Each point is reached from the start by the listed moves, each made once or not at all, plus a little noise. Is the number of moves made odd or even? Then give how often each move was made.
In the rows, zero is written as 128.

Moves:
(1): [153  78 111 123 119 126]
(2): [129 102 172  94 161  97]
(3): [117 137 107  78  97  99]
Start: [129 110 117  97 141 123]
Points:
[153  33 145  61 164  88] => even (1, 1, 0)
[152  61 100  95 132 120] => odd (1, 0, 0)
[145  40 125   7 134  64] => odd (1, 1, 1)
[128 109 118  95 141 122] => even (0, 0, 0)

Moves:
(1): [118 125 121 139 136 143 133 144 125 135 119 163]
(2): [124  73 148 117 129 155 122 140 110 145 134 126]
(3): [141 135 126 142 145 116 124 127 138 141 117 138]
(4): [112 101 152 132 113 128 114 120 159 139 123 117]
(5): [116 138 123 122 124 135 144 106 139 132 119 149]
(6): [111 147 201 123 143 143 149 136  89 133 141 131]
(7): [174 113 135 136 138 164 159 106 128 119 167 117]
(8): [135 148 161 129 156 112 104 100 133  98 169 160]
(9): [133  84 116 138 115 140 118  84 113  81 100 120]
(10): [114 146 106 136 125 135 162 128 114 124 160  57]
(11): [115 135 119 130 150 152 134 115 157 112 137 132]
Start: [130 125 114 126 132 121 127 108 133 132 129 117]
Points:
[113  94 238 147 188 198 190  61 109 144 226 123] => odd (1, 1, 1, 1, 1, 1, 1, 1, 0, 1, 0)
[156  25 106 154 168 232 164  37 145 102 131 173] => odd (1, 1, 1, 0, 1, 0, 1, 0, 1, 0, 1)
[162 129 249 145 191 145 145  59 141 124 202 143] => odd (0, 0, 1, 1, 0, 1, 1, 1, 0, 0, 0)

Moves:
(1): [125 143 130 129 122 111 163 129 132 100  95 126  88 118 132 126 126 135
 135 124 125]
(2): [135 112 148 122 133 130 127 126 120 108 145 124 158 134 138 137 125 123
 116 128 147]
(3): [121 129 117 126 118 130 116 138  98 139 109 128 120 126 146 112 126 134
 143 128 149]
(4): [114 110 117 144 125 123 119 156 129 117 122 119 131 122 120 130 126 134
 138 109 138]
(5): [136 129 144 132 118 135 142 135 118 117 145 128 118 140 135 138 126 140
 129 134 127]
(6): [146 133 154 132 115 120 111 139 127 134 126 117 132 149 134 119 129 130
 106 138 124]
(7): [127 119 113 129 119 126 134 117 114 145 136 123 122 123 119 111 134 132
 122 124 123]
(8): [150 106 112 137 127 151 128 120 133 138 138 135 102 121 107 122 129 101
 121 131 133]
(9): [135 125 129 130 128 115 124 121 132 130 134 135 122 133 128 113 138 146
 130 121 144]
(10): [130 118 109 125 120 116 131 119 147 137 147 134 114 125 153 133 120 117
 131 111 143]
(11): [135 118 132 126 158 130 129 143 120 133 121 134 132 103 130 133 129 127
 114 146 117]
(12): [131 135 104 139 137 126 148 127 137 129 129 144 141 122 145 125 143 141
 118 144 134]
(13): [123 109 135 109 117 146 116 133 142 124 121 132 146 118 117 122 133 143
 120 128 133]
(14): [123 125 146 132 108 103 159 140 133 129 134 136 122 125 102 119 136 134
 136 133 144]
(15): [110 147 116 118 134 109 121 111 110 104 114 159 129 113 127 129 121 136
 117 152 130]
(16): [ 94 126 122 155 126 127 139 123 123 155 101 135 117 108 135 121 127 149
 131 118 139]
(17): [121 102 131 124 138 135 119 132 142 118 122 112  92 122 148 147 154 107
 123 129 136]
(18): [123 119 124 135 134 119 118 123 139 137  96 111 119 131 113 120 107 126
 145 156 109]
(19): [118 138 110 147 137 123 127 135 120 117 133 137 129 121 150 104 135 129
 140 125 115]
(20): [131 140 115 134 118 136 119 125 118 104 147 115 122 102 110 123 126 126
 138 134 133]
Start: [154 161 116 109 142 141  96 139 138 152  94 157 117 148 113 114 142 124
 109 148 126]
Points:
[120 138  46 143 155 113 134 120  77 150  51 211  48  58 170  62 132 129
  97 154 166] => even (1, 1, 1, 0, 0, 0, 1, 1, 0, 1, 1, 0, 0, 0, 1, 1, 0, 0, 1, 0)
[139 170 122 102 137 137  81 178  86  63  46 167  45  78 163  85 167 154
  95 203 135] => even (1, 0, 1, 0, 1, 1, 0, 0, 0, 0, 1, 0, 1, 0, 1, 0, 1, 0, 1, 1)
[113 139  55 120 119 100  92 132 127  65  67 155  95  76 115  70 114 146
 129 159 141] => even (1, 1, 0, 1, 0, 0, 1, 0, 0, 1, 0, 0, 1, 0, 1, 0, 0, 1, 1, 1)
[154 127 113  98 149 118 112 136 149 150  25 151  77 107  85  69 141 164
 106 179 106] => even (1, 0, 0, 0, 0, 0, 1, 0, 1, 0, 1, 0, 1, 0, 0, 0, 0, 1, 0, 0)
[135 155  85 175 141 130 120 168  80 133  75 201  37  64 150  68 185 141
  91 223 173] => even (0, 0, 1, 0, 1, 1, 0, 1, 0, 0, 1, 1, 0, 1, 1, 1, 1, 0, 1, 1)
[182 141 147 113  89  64 146 135 146 139 112 155  80 156 124  72 152 148
  88 130 178] => odd (1, 1, 0, 0, 0, 1, 1, 0, 1, 1, 0, 0, 0, 1, 0, 0, 0, 0, 0, 0)
[163 110 121  88 118 100 108 153 144 130  45 197   7  91 132  79 170 126
  78 178 194] => odd (1, 0, 1, 0, 0, 1, 0, 1, 1, 1, 1, 0, 1, 1, 1, 0, 1, 0, 0, 0)

Moves:
(1): [130 114 158  95 153 142 131 124 107 128 132 132 135 106 128 123 145 147
 117 132 100 135 128 166 135 136]
(2): [114 129 129 117 134 138 138 123 116 114 145 141 144 146 136 136 136 111
 107 104 132 125 142 108 137 134]
(3): [151 138 144 151 127 120 128 135 138 129  97 118  99 140 127 117 125 113
 138 132 166 146 131 126 111 140]
(4): [136 120 124 123 114 125 143 112 136 123 120 125 114 111 129 109 132 125
 125 139 133 137 124 125 133 135]
(5): [111 148 136 131 136 150 117 113 102 106 161 113 140 146 147 123 146 135
 105 117 123 134 138 127 102 138]
(6): [124 114 129 114 125 121 129 122 135 124 142 119 123 139 123 115 116 133
 130 105 132 107 151 132 134 136]
(7): [147 132 126 140 130 124 115 137 129 137 130 118 132  99 137 140 141 129
 118 136 120 130  99 140 162 112]
(8): [117 112 108  99 136 143 137 128 132 138 117 134 119 127 118 135 129 119
 136 112 129 148 120 123 130 135]
(9): [128 120 123 109 130 142 128 134 126 133 142 128 126 125 124 141 142 125
 127 120 149 143 128 133 120 121]
(10): [127 109 130  98 113 126 132 114 154 142 131 149 128 141 107 162 121 129
 101 102 111 102 122 130 145 146]
(11): [122 144 122 107 111 110 150 108 122 144 133 140 144 130 105 136 125 135
 135 115 126 118 129 144 155 132]
(12): [139 133 150 118 125 145 125 125 141 121 149 133 126 112 120 127 138 114
 114 108 126 145 145 112 137 135]
(13): [139 139 140 150 121 125 133 117 121 124 107 118 127 130 103 119 134 125
 130 116 146 124 140 123 128 134]
(14): [115 133 101 122 114 126 130 136 131 146 128 128 137 138 125 125 117 129
 140 135 141 113 122 144 124 129]
(15): [126 106 128 110 147 103 114 144 145 136 129 131 101 108 125 124 134 137
 101 154 101 146 127 126 141 114]
(16): [131 157 121 129 127 137 112 129 133 125 135 131 138 161 146 132 127 132
 105 152 114 136 134 117 136  94]
(17): [129 132 133 122 126 129 124 137 152 125 124 130 134 120 126 141 124 133
 125 125 127 125 128 135 137 130]
(18): [119 108 115 149 114 130 109 158 153 131 140 141 151 136 137 127 114 156
 141  97 133 109 123 148 122 150]
(19): [155 139 144 126 117 135 137 139 136 136 119 120 141 116 110 149 147 131
 131 117 136 129 123 134 141 139]
(20): [111 137 113 108 136 133 127 110 123 145 136 139 134 123 145 134 133 120
 135 129 113 145 150 116 123 115]
(21): [ 98 125 117 123 108 104 139 119 112 138 109 121 116 116 121 109  98 128
 139 137 130 131 144 125 141 111]
(22): [138 141 115 144 127 126 135 143 124 130 133 123 137 128 127 128 145 137
 124 133 129 138 129 170 105 132]
(23): [128 129 114 115 137 111 121 134 114 143 130 124 137 106 134 131 109 131
 119 127 134 121 128 114 129 115]
(24): [137 139 132 136 122 139 121 122 111 115 135 148 127 130 132 128 137 145
 136 119 110 109 137 139 153 146]
Start: [141 128 130 121 135 127 127 108 114 128 131 108 152 137 151 128 109 100
 128 140 118 150 110 115 119 118]
Points:
[125 105 130   7 125 161 121  76 103 135 195 125 171 119 151 143 116 152
  76  80  94  95 139 183 151 167] => even (1, 0, 0, 1, 1, 1, 0, 0, 1, 1, 0, 0, 0, 1, 0, 0, 1, 0, 0, 0, 0, 0, 1, 1)
[166 186 120 136  82 138 118 125  87 155 142 106 199 157 116 147 124 145
 152  54 203 118 128 169 126 180] => even (0, 0, 1, 0, 1, 0, 0, 0, 1, 0, 1, 0, 1, 1, 0, 0, 0, 1, 1, 0, 0, 0, 1, 1)
[165 178 130 107  88 211  89 135 147 108 222 125 225 139 186 170 174 129
  66  70 129 150 118 142 190 143] => even (0, 1, 0, 1, 1, 0, 1, 0, 1, 0, 0, 1, 0, 1, 0, 1, 1, 1, 1, 0, 0, 0, 0, 1)
[135 137 125  50  98 134 149  26 110 156 181 106 168 131 116 155 147 103
  79  68 120 137 139 134 165 133] => odd (0, 0, 0, 1, 1, 1, 1, 0, 1, 1, 1, 0, 1, 0, 0, 0, 0, 0, 0, 1, 0, 0, 0, 0)
[192 185 170  63 150 162 123 138 117 129 164  82 166 109 138 132 194 104
  19 127 155 228 156 152 119 126] => odd (1, 1, 1, 1, 1, 0, 0, 0, 1, 0, 0, 1, 1, 1, 1, 1, 1, 0, 1, 0, 0, 1, 1, 0)
